Each row is a point. The points of each table are mixes of a few directions, plus a little noise. Count the directions of each table, and those that both share. Where both have some left over, give the other angles between the two spaces (their principal angles), to ten degrees, smallest first.

First (6 x 2)
[[-3.92  0.69]
 [ 1.97 -0.32]
 [-0.46  0.07]
 [ 2.42 -0.42]
 [ 0.91 -0.17]
 [-0.97  0.17]]
Second (5 x 2)
[[-2.63  0.47]
 [-2.17  0.40]
 [ 2.04 -0.36]
 [ 2.63 -0.45]
 [ 0.15 -0.03]]
Directions: first 1, second 1, shared 1

First (8 x 6)
[[-3.46 -1.45  0.14 -1.12  0.22  3.89]
 [ 0.97 -0.09  1.49  0.75  3.23  3.64]
 [-1.27 -0.39 -1.98 -0.74 -1.43 -0.90]
 [ 0.07  0.72  1.28  0.52  0.58 -2.66]
 [ 0.03  0.18  0.15 -0.43 -3.03 -2.25]
 [ 1.34  0.53 -0.30  0.33 -0.48 -1.66]
 [ 0.45  0.11  0.00  0.53  2.37  1.05]
 [ 1.86  0.39 -0.77  0.14 -1.45 -1.12]]
Second (8 x 6)
[[-0.60  3.05 -1.92  0.35  1.11 -0.49]
 [ 1.21  1.52 -3.39  0.31  1.35  2.37]
 [-0.85  0.50  1.03  0.02 -0.33 -1.30]
 [-0.88 -0.49  1.98 -0.11 -0.66 -1.59]
 [ 0.01 -2.90  0.94 -0.17  0.27 -1.76]
 [ 1.20 -2.76  0.65 -0.26 -0.61  1.53]
 [ 1.28 -1.78  1.55 -0.48 -1.91  3.28]
 [-1.43  3.02 -0.77  0.36  0.80 -2.02]]
Directions: first 4, second 3, shared 2; angles 90

First (10 x 11)
[[ 0.82  0.87 -1.12 -1.68 -0.85 -0.08  1.76  2.13  1.42 -2.16  2.49]
 [ 0.38 -1.69  0.65  0.18 -0.01 -0.53 -1.62 -1.60 -0.62  2.27 -1.96]
 [-0.36  1.45 -0.53 -0.14  0.02  0.46  1.37  1.33  0.51 -1.94  1.68]
 [ 2.26 -1.46 -0.98 -2.84 -1.60 -1.11  0.41  1.10  1.58  0.07  1.15]
 [-0.45  1.75 -0.59 -0.08  0.02  0.54  1.59  1.55  0.56 -2.25  1.90]
 [ 2.58 -1.93 -0.95 -3.11 -1.82 -1.34  0.12  0.91  1.60  0.46  0.90]
 [-1.61 -0.54  1.58  2.77  1.45  0.44 -2.13 -2.74 -2.06  2.38 -3.13]
 [-1.70  0.61  1.03  2.36  1.34  0.72 -0.88 -1.45 -1.47  0.72 -1.58]
 [-1.18 -0.88  1.44  2.30  1.17  0.20 -2.15 -2.64 -1.83  2.56 -3.06]
 [-0.72  1.83 -0.45  0.29  0.26  0.69  1.45  1.33  0.35 -2.16  1.68]]
Second (8 x 11)
[[-2.24 -0.77 -2.13  0.48  1.07 -4.51  1.27 -0.98 -2.63  2.40  1.10]
 [-1.21  0.04 -1.00  1.20 -2.25  0.72  0.58  3.29  0.18  1.84 -1.31]
 [ 1.15  2.47 -0.87 -0.21 -0.64 -1.69 -2.47 -3.39 -1.24 -0.22  0.89]
 [ 0.95 -0.21  1.75  0.54  1.06  0.08  2.75  0.92  1.66 -0.09  2.50]
 [-0.70 -0.25 -1.01 -1.86 -0.54  1.95 -1.57  0.55 -0.10 -2.57 -2.19]
 [ 0.91 -1.50  1.72  0.15  1.57  0.92 -1.39 -2.01 -0.23  0.45 -1.57]
 [-1.42  0.55  0.82 -0.85 -1.11 -0.53  0.78 -0.50  1.33 -1.04  0.97]
 [ 2.56 -0.21  0.77  0.56  0.83  3.25  0.06  2.08  0.98 -0.74 -0.42]]
Directions: first 2, second 6, shared 1; angles 90
